Rows are points. Each copy is the shape, with its points in the same order, stretched, turned, moved and blurred by noise. Is it also mirrored, or only turned?

Shape (7 x 2):
[[-13.0  13.4]
 [-15.6  17.3]
 [ 10.7  -5.1]
 [-50.1   3.8]
 [-26.1 -16.7]
 [-32.8  29.0]
 [  1.2 -27.9]]
Copy 1 (7 x 2):
[[-16.1 -11.2]
 [-21.0  -9.9]
 [  1.0 -15.0]
 [-34.7  14.3]
 [ -3.8  11.0]
 [-31.6  -6.9]
 [ 10.1   7.5]]
Copy 1 is: mirrored
Copy 2 (7 x 2):
[[ 19.6   2.4]
 [ 21.2   7.1]
 [ -9.0   0.3]
 [ 46.2 -19.9]
 [ 16.1 -26.3]
 [ 45.7  12.7]
 [ -3.8 -20.7]]
Copy 2 is: mirrored

Shape (8 x 3):
[[ 22.7  -1.2   5.3]
 [ -3.6   3.9  36.4]
 [  9.9 -35.6   2.2]
 [-16.2  -8.3   3.7]
 [-19.5   3.2 -13.8]
 [-26.1  -1.8  36.3]
 [  4.9  28.5  -2.0]
 [-24.5  50.5 -18.6]]
Copy 1 (8 x 3):
[[-11.8 -16.2 -10.9]
 [ -2.9  -6.2  28.7]
 [-34.3  13.9 -31.0]
 [ -2.1  15.0   1.5]
 [  5.8  13.4  -6.8]
 [ -4.0  12.7  35.4]
 [ 19.9 -19.0   4.1]
 [ 51.5  -2.9  13.5]]
Copy 1 is: only turned
Copy 2 (8 x 3):
[[  6.5  15.2  26.7]
 [ 40.9 -19.8  15.6]
 [-13.5 -24.2  28.1]
 [  6.0 -23.2  -2.9]
 [ -3.3  -4.8 -16.4]
 [ 43.5 -45.0  -0.1]
 [ 17.9  28.9  -2.7]
 [ 16.1  33.8 -39.0]]
Copy 2 is: mirrored
Copy 3 (8 x 3):
[[ -5.8 -19.5   7.3]
 [-21.5   1.1  25.7]
 [ 15.8  -8.1  17.5]
 [  3.3  17.7   5.4]
 [ -4.2  15.5 -10.3]
 [-16.8  23.8  22.8]
 [-26.7  -9.9 -11.5]
 [-36.6  18.2 -35.9]]
Copy 3 is: mirrored

Shape (7 x 4):
[[-10.7   3.7  23.4  -2.4]
 [-15.0 -20.8   0.5   9.8]
 [ 45.6  22.9 -42.5 -16.1]
 [-18.4  -5.2  25.9  -9.1]
 [  5.0  -8.0  22.8  -7.0]
 [ -6.6  13.3   5.1   0.7]
 [  8.5  15.5  25.6  45.9]]
Copy 1 (7 x 4):
[[-15.2  -9.8 -18.9  -7.5]
 [ 15.7   3.6 -16.8   7.9]
 [-20.2 -11.5  62.9   8.4]
 [ -7.5  -5.0 -23.4 -13.9]
 [-11.2   4.6 -11.3 -10.2]
 [-15.8 -18.9  -4.4   1.3]
 [-42.1  21.8 -22.7  39.7]]
Copy 1 is: mirrored
Copy 2 (7 x 4):
[[ -4.7 -14.1  13.4  -6.6]
 [ 11.8 -24.5 -18.3   7.0]
 [-38.3  75.8 -12.2 -12.3]
 [ 12.5 -21.2  16.9 -13.1]
 [  8.7  -5.5  26.2   5.2]
 [-18.2   2.4  -5.1 -10.6]
 [-47.8 -15.0  -1.3  46.8]]
Copy 2 is: only turned
Copy 3 (7 x 4):
[[ -0.6 -11.8  -4.5 -15.3]
 [-25.3  -6.3  -7.8 -12.1]
 [ 16.6  24.9   7.5  46.2]
 [ -7.2 -25.8   0.8 -27.4]
 [-14.7 -18.5  20.1 -16.1]
 [ 10.2   3.1  -8.3 -10.6]
 [ -4.9  34.8   9.5 -24.9]]
Copy 3 is: only turned

Shape (9 x 4):
[[ 10.4  42.0  12.5  -3.0]
 [ -1.7  11.0  12.8  -8.0]
 [-14.8 -21.5   9.9  27.4]
 [ 17.2  45.1  21.9 -10.5]
 [  9.5 -24.5  13.7  16.6]
 [-12.8 -19.5  -1.5  38.7]
 [ 20.7  -4.8 -24.6  32.7]
 [ -9.9 -26.3   0.8 -17.1]
 [ 30.1 -14.4 -14.2 -12.6]]
Copy 1 (9 x 4):
[[-10.4   5.7  33.6  10.7]
 [ -2.7   6.8  15.5  -9.9]
 [-13.1 -16.5 -18.1  -4.4]
 [-21.1  15.1  41.9   3.9]
 [-27.9   3.9 -22.5 -27.1]
 [-17.2 -16.3 -27.9   0.4]
 [-18.9   8.5 -18.8  19.6]
 [ 12.7  12.6 -12.5 -26.4]
 [ -5.6  36.9 -10.9 -18.0]]
Copy 1 is: mirrored
Copy 2 (9 x 4):
[[  2.4  12.9  39.4 -23.6]
 [ -8.2   3.4  17.1  -1.2]
 [-26.8 -39.2  -2.2  -1.0]
 [ 12.1  17.8  47.7 -15.9]
 [ -0.6 -31.2  -1.4   4.0]
 [-27.5 -44.3  -4.2 -17.4]
 [  2.6 -23.3  -4.2 -46.2]
 [-15.7   0.3 -18.1  18.5]
 [ 20.1   9.3 -12.0 -11.9]]
Copy 2 is: mirrored
Copy 3 (9 x 4):
[[ -8.4 -43.3  10.4   4.6]
 [  6.3 -20.1  -6.9  -6.4]
 [ 27.5  20.2  -4.9  12.1]
 [ -6.4 -57.5   8.9   3.2]
 [ 22.6  -1.3 -23.1  22.2]
 [ 19.7  28.9  -4.3  22.9]
 [-14.5  10.8 -23.9  45.7]
 [ 11.6   9.2 -37.1 -14.6]
 [-15.1 -13.0 -52.0  19.9]]
Copy 3 is: mirrored

Shape (12 x 6):
[[  1.2  -5.6  30.2  -4.5 -12.1  -2.7]
 [-12.4   1.1  31.2 -15.3  -8.9  19.6]
 [-10.2  39.6  -4.7  11.4  -9.6 -10.4]
 [  9.2  17.5 -19.1  30.4   1.1 -16.2]
 [ -7.4  27.5   5.3  -0.6 -24.7  34.9]
 [-14.0  -4.8  15.0  -6.1  25.3 -24.7]
 [ 19.4  33.9 -19.2  25.3   3.8 -14.5]
 [  7.8   1.6 -39.2 -32.1  15.5 -17.7]
 [-15.7  10.4 -14.0  39.9  -2.0   5.3]
 [ 13.8  -6.3 -11.2 -31.7 -33.5 -17.6]
 [ 35.4 -28.4  -8.2 -23.1 -30.7  25.6]
 [ 18.3  12.6 -22.1  -8.4  25.3 -12.7]]
Copy 1 (12 x 6):
[[-16.0  -1.9 -11.4  -5.4   6.1 -22.2]
 [  4.2  -9.6   6.8 -14.2  16.2 -26.8]
 [ -3.6  20.4   3.5 -22.1 -21.8  24.8]
 [-23.8  23.7  -1.7   2.1  -9.2  40.5]
 [ 28.5   5.4  -8.8 -23.3  14.9   9.8]
 [-39.6   5.1  32.3   7.6 -11.8 -18.4]
 [-15.2  45.7   0.5  -5.1 -10.2  42.0]
 [ -1.0  36.9  13.3  27.8 -14.2 -13.4]
 [-10.1   1.3   7.2   9.2  10.1  51.4]
 [ 16.1  16.7 -19.5   2.9 -25.1 -27.9]
 [ 23.4   9.7 -37.3  22.1  28.2 -33.6]
 [-21.6  42.7  18.0  15.9  -6.5   0.9]]
Copy 1 is: mirrored
Copy 2 (12 x 6):
[[ -2.5 -30.9   3.6   1.6  -1.1  10.1]
 [-15.8 -38.1  19.7   1.8  19.3  16.4]
 [  6.8   8.6   3.3 -30.5  15.9 -14.3]
 [  6.1  36.5  -2.9 -13.1  -7.6 -14.4]
 [-25.7  -9.4  17.5 -26.8  23.1  28.2]
 [ 12.2 -10.1   8.1  23.8  16.1 -31.9]
 [ 17.8  41.5  -1.2 -18.2   5.7  -5.0]
 [-10.5  27.0 -30.3  25.9  45.4 -18.0]
 [-19.9  28.9  19.9 -16.8 -12.9 -18.4]
 [-19.6 -14.3 -46.9   0.7  16.1   9.6]
 [-45.1  -5.3 -25.4  16.0   4.4  53.4]
 [ 10.9  33.5  -8.0  19.1  32.7  -8.1]]
Copy 2 is: only turned

Shape (14 x 8):
[[-18.8 -11.6  13.1  -7.3 -25.6  22.2  33.1  -4.1]
 [ 11.4  10.3   9.9 -34.8  14.0   6.3 -17.5 -13.8]
 [-44.1 -10.3  24.7  10.0  -8.6  -3.2  18.3  12.6]
 [ -4.6  12.8 -17.4 -48.5   4.8 -10.7 -45.2 -26.6]
 [-27.4  -6.5   9.6  -4.5  -0.2  51.4   8.7  23.8]
 [  7.4  24.4 -24.2 -16.4  11.5  -1.5 -20.3 -26.2]
 [ 12.1   1.5   1.7 -27.8  12.7  19.3  -5.0   3.2]
 [ -6.4 -23.5   8.1   9.5   2.0  -1.3  -3.6   1.6]
 [-31.4 -25.2  16.3  25.1 -19.0  11.2  11.1 -11.6]
 [-19.7  -3.6   4.3  15.8  24.9   4.9  18.9 -12.8]
 [ -4.4  23.1  10.7 -14.1 -32.9  28.6   4.0  38.4]
 [ -1.8   7.3 -26.0 -48.9   8.1  -0.8 -10.0   2.4]
 [-16.4  -3.0  14.9  -4.5  10.6 -21.2   1.5 -28.4]
 [-36.3   9.5  32.2  -8.3 -29.4  46.0  14.4  25.4]]
Copy 1 (14 x 8):
[[  8.1  28.0 -11.2  -2.8 -39.7   7.4  30.9 -15.3]
 [ 24.9 -15.1  14.7 -10.8 -26.2  -3.0 -13.7   1.7]
 [-24.8  14.1  -8.8  16.0 -32.1  31.5   1.4   8.1]
 [ 13.3 -28.9  19.1   8.8 -14.1 -28.2 -38.2   1.7]
 [ 15.2 -17.1 -35.3  12.2 -38.9  11.8  37.0  10.6]
 [ 14.1 -29.2  15.2  11.5   7.9 -10.3  -5.8  -2.4]
 [ 17.9 -16.3  -9.9  -9.0 -24.3   0.5   0.6   0.0]
 [  7.3   5.4 -10.7  19.6 -15.7  24.5 -25.0  10.5]
 [  5.9  22.9  -8.7  34.6 -34.3  14.1  -6.5   4.6]
 [ -4.0  -3.1   7.2  23.9 -21.3  36.9   0.9  -7.7]
 [  4.0 -10.5 -30.4 -17.3  -7.1  -8.4  54.7  23.7]
 [ -6.1 -31.8  -1.9  -3.3 -14.4  -7.8  -9.5 -14.5]
 [ -1.9  11.0  26.4  11.0 -26.4  24.2 -32.0  -7.7]
 [  6.4   7.8 -27.7  -2.2 -44.0  -2.9  60.3  18.8]]
Copy 1 is: mirrored
Copy 2 (14 x 8):
[[ -7.4   5.9 -30.0 -25.1 -14.1  23.8 -20.0 -25.4]
 [-10.6  21.1  15.1  -6.7  43.6  26.0  -4.9  -9.7]
 [-23.8 -23.5  -2.5 -29.5 -40.7  21.0 -16.5  -3.2]
 [ -8.7  -5.6  36.6   7.4  38.9  50.4   7.3 -24.4]
 [-32.2  -9.6 -39.0 -14.0  -9.9  28.7 -10.2   6.0]
 [ -9.6   5.3  14.8   5.4  24.9  20.2  30.2 -36.6]
 [ -7.5   8.3   0.1 -11.6  37.4  16.4   0.4  -2.9]
 [ -5.6 -19.3  -5.5  -3.1  -6.2   1.1 -16.4  -6.7]
 [-15.7 -22.4 -25.4  -1.4 -31.6  11.7 -25.4 -35.0]
 [-33.5 -28.4  -8.0 -20.1   3.3  -8.1  -1.1 -32.5]
 [  9.5  29.7 -22.6 -13.0 -30.3  32.2  14.8  28.2]
 [  2.4 -12.7  21.0 -15.9  30.3  43.4  21.5  -9.4]
 [-21.6  -8.7  25.3 -18.2   5.9   7.9 -18.0 -33.2]
 [-22.0  15.6 -32.4 -24.3 -31.5  41.2  -8.6   9.3]]
Copy 2 is: mirrored
Copy 3 (14 x 8):
[[ -2.0  -4.3   1.8 -48.0  16.2  -2.2  -6.3 -17.1]
 [  8.3  -4.5 -46.2   9.6 -11.5   7.4 -10.5   0.1]
 [  4.7 -31.3  25.4 -31.7  27.8  16.6  -0.2   8.8]
 [-13.7 -44.2 -75.6  16.8 -28.3  18.3   6.8  -3.3]
 [ 21.5   5.0  10.2 -39.0   9.7  29.9  11.6 -16.4]
 [-23.7 -17.8 -45.6  25.0  -9.1  24.3  -4.3 -16.7]
 [ 17.9  -0.6 -27.6  -2.2  -6.8   3.1  -2.4 -12.8]
 [ 12.1 -32.9  14.8  -2.4  -3.9   4.9  -6.9  -4.1]
 [ -4.5 -35.1  22.9 -34.0   9.9  18.1 -13.2 -11.2]
 [  0.9 -18.8  14.9   4.9  27.5  30.9 -20.6 -18.3]
 [ -5.8  31.1  -5.9 -28.5  -3.7  -0.9  32.6  11.7]
 [  7.2 -26.9 -54.9   4.8  -9.1   3.7  22.5 -16.6]
 [ -6.3 -37.2 -11.0   7.2  15.9  15.7 -29.7  -2.7]
 [  4.6  22.4   4.1 -56.3  15.5  19.9  14.1   7.6]]
Copy 3 is: only turned

Shape (15 x 9):
[[-18.3  -2.5   7.3  11.8  21.0  31.5 -10.8 -22.9   4.3]
 [-23.0   2.7  18.1   7.0 -16.3  -9.8  -8.5   6.4  11.5]
 [  8.0  19.1  11.3   2.6  20.0  -9.6   2.1 -11.7   3.7]
 [ -3.0 -37.4  -5.6   9.8  25.3 -17.4  -6.4 -13.3  24.0]
 [ 10.3  11.9  -1.2  13.5  21.4 -11.2  -4.4  -0.7  -5.7]
 [  6.3  -0.5  -4.1  -1.0   2.1  29.9   2.4  -9.4  -5.2]
 [ -1.6  -6.6   3.0  14.7 -15.8 -20.4  -8.4  -6.0  31.1]
 [  7.4 -26.4   9.9   2.1  22.3  -7.0  -7.9 -13.1  -7.5]
 [-13.4   3.9  10.6  -4.9  21.0  -9.5  10.8 -10.5   1.8]
 [ 15.1 -18.1  24.1   0.7  22.1  40.5  17.6  -0.3  12.7]
 [  5.3   6.0   1.3 -19.0  11.4   3.0  11.1 -13.8  25.9]
 [  1.9  16.6   1.9   6.3 -94.9 -20.6  -9.5  11.9  -1.1]
 [-11.0   9.3  -8.2   6.1   9.5   8.9  16.0   9.2   3.8]
 [ 13.1   9.6   1.5 -32.5   9.7 -17.9  24.7   0.0  -1.0]
 [  6.5  -1.5  11.1  -3.2 -10.6 -16.6  46.2 -20.2   6.6]]
Copy 1 (15 x 9):
[[-34.8  13.9  -5.9   5.6 -29.1  26.7  -3.0 -38.9   3.5]
 [ -6.1  -0.1   9.4  19.5   2.9   2.2   1.8 -23.0 -21.3]
 [ -9.2  -7.6 -14.3  -3.5  -6.7  -5.9  16.5  -4.8  16.7]
 [-24.6   7.4 -11.8 -29.8  20.4  20.8  -0.9 -11.6   7.3]
 [ -9.0  12.5   1.6  -2.6  -1.6  -4.3   3.7   1.9  17.2]
 [ -7.8   3.6   8.8   1.9 -27.1  18.2 -21.2 -13.1   3.4]
 [-15.5  10.4 -10.7  -5.7   5.7  -1.6 -12.7   0.0 -20.2]
 [-24.5  -4.8   3.6 -21.1  26.0  17.6  -3.7  -8.8  28.1]
 [  2.5  -9.3 -15.3  -1.0  -2.3  11.3  20.8 -18.0  10.8]
 [ -5.7 -15.5   2.0 -37.4 -40.3   2.9 -10.7 -35.6   7.2]
 [ -3.6 -22.9 -15.2 -18.6 -22.5   2.0   5.8   1.3  -1.7]
 [ 15.4   4.3  31.9  47.0   1.7  -8.3 -65.3  13.7 -41.6]
 [ 21.0   9.2   1.8   4.7 -31.9  13.5   4.3 -15.0 -11.7]
 [ 27.3 -34.6  -3.2 -14.1  -1.3  -3.0  14.2  16.9  15.4]
 [ 26.9 -23.1 -27.5  -5.6 -10.9   6.7 -14.2 -18.1   2.0]]
Copy 1 is: mirrored
Copy 2 (15 x 9):
[[  2.4   1.7 -52.3  31.4  20.7  19.7  -6.5   1.1  -0.3]
 [-27.1  -2.1   4.3  20.2   4.9   0.3  18.1  18.4  40.8]
 [ 27.1  10.2 -16.9 -15.0   8.1  -4.1   3.4  13.2 -11.0]
 [-22.9 -39.6 -26.0 -12.9  32.1   9.8  39.3   9.5 -15.4]
 [ 17.9  16.3 -11.5 -16.8   4.3   1.5  21.2  -5.2 -19.8]
 [ -4.9   4.5 -28.4  14.0   9.4   8.8 -32.1 -14.1   1.2]
 [-25.6 -28.5 -12.5   5.8  26.0 -20.1  34.9  15.9  32.6]
 [ -7.7 -16.7 -40.7  -5.9  -2.4  14.1  15.5   1.3 -23.6]
 [  4.0  -2.0  -3.9  -4.0  10.0   8.5  -2.4  28.5 -14.5]
 [-23.1  28.1 -57.4  -1.8   6.7  25.6 -38.3   6.8   2.9]
 [  2.7 -14.6  -5.2 -16.1  25.5  -1.2 -24.0  27.0   6.3]
 [-45.9 -26.7  27.2  34.6 -20.9 -53.1  13.0  -9.1  86.3]
 [-10.9  16.8   8.0  -2.7  14.2   7.5 -11.1   4.0  -3.3]
 [  7.9  -9.0  22.5 -34.0  -6.0   0.8 -33.7  28.2 -14.8]
 [-16.3 -10.7  -1.9 -13.6  13.2 -32.6 -18.6  31.8 -14.0]]
Copy 2 is: mirrored
Copy 3 (15 x 9):
[[ 19.9  14.2  30.9   0.6 -27.1 -16.6  -6.5 -18.3 -25.0]
 [  8.5  -6.7   5.2 -18.3   1.3  -8.9 -11.8 -24.0 -10.9]
 [ 15.9   1.8  18.4  -4.7  -5.8   2.0  18.1 -16.1 -12.0]
 [ -2.7 -14.7   8.6 -16.0 -10.6 -35.6   8.8   9.5   2.7]
 [ 10.0   6.5  13.0   0.5   0.8  -8.2  19.4 -17.7  -6.4]
 [ -2.8   7.6  14.2  13.0 -12.4  -2.2  -5.6  -3.0  -6.2]
 [  1.6  -7.9  -5.9 -29.0   8.7 -10.3  -3.6   6.2  -5.9]
 [-12.3  -9.5  23.9  -5.2  -7.5 -24.2   9.0  -7.9  -4.8]
 [ 17.9  -9.0  21.7  -0.6 -11.6  -7.1   7.3 -18.3  -3.8]
 [ -9.0  11.9  21.5  -7.0 -52.7  -5.1   7.5 -11.0  -1.6]
 [  6.1 -16.2   6.4   1.3 -15.0   4.0   8.4   6.7  -8.3]
 [-22.6 -10.0 -24.6 -19.2  58.3  24.7 -39.5   5.4   1.3]
 [ 17.1   5.3   2.7   5.5 -14.7  -1.6   2.2 -15.9   6.6]
 [ -4.5 -27.9   4.9  13.6   3.1  10.0  14.6  -1.0   9.9]
 [  4.1 -11.9  12.8  -9.9  -1.3  16.2   1.5  10.6  25.4]]
Copy 3 is: mirrored
Copy 4 (15 x 9):
[[ 18.8  41.2 -10.8 -21.4  21.8  -6.6  -7.4  20.6   8.7]
 [-39.6  -6.4 -15.5  -0.3   3.8  17.3 -11.1  -1.0  -9.1]
 [  0.0   6.6  15.7   8.1  21.5 -27.2   1.7   3.6 -21.9]
 [  5.6  24.2  32.2  15.8  -5.9  12.8 -14.8  42.9  -5.4]
 [  7.2  10.2  15.6   2.4   0.1 -20.6  -3.2   0.5 -18.3]
 [ 20.7  15.2   7.7 -18.4  11.9  -3.9  18.5  -5.6  18.9]
 [-21.3  -7.1  17.1   4.4   6.9  32.3  -5.9   3.6 -19.5]
 [ -4.0  36.1  29.5  -3.5  -5.0  -9.8   2.5  32.5   5.6]
 [ -7.2   6.7   5.7  11.8  17.3 -29.7 -15.5  18.1 -10.5]
 [ 23.7  26.9  10.3 -11.3   4.3   5.2  50.5  18.5  22.6]
 [  8.3  -2.3  28.3  14.0  35.1 -10.7  16.5  -7.8  -2.8]
 [-68.9 -59.0   4.4 -33.0 -10.6  47.8   3.3 -51.1  -6.3]
 [ 15.1 -10.0 -13.3   5.4   8.9  -6.8   1.6  -6.7   1.7]
 [ -6.4 -17.0  38.0  27.7  20.7 -33.1  17.7  -9.2  -0.5]
 [ -6.8 -40.6  41.7   5.4  17.4 -11.9  14.6  23.7 -11.8]]
Copy 4 is: only turned
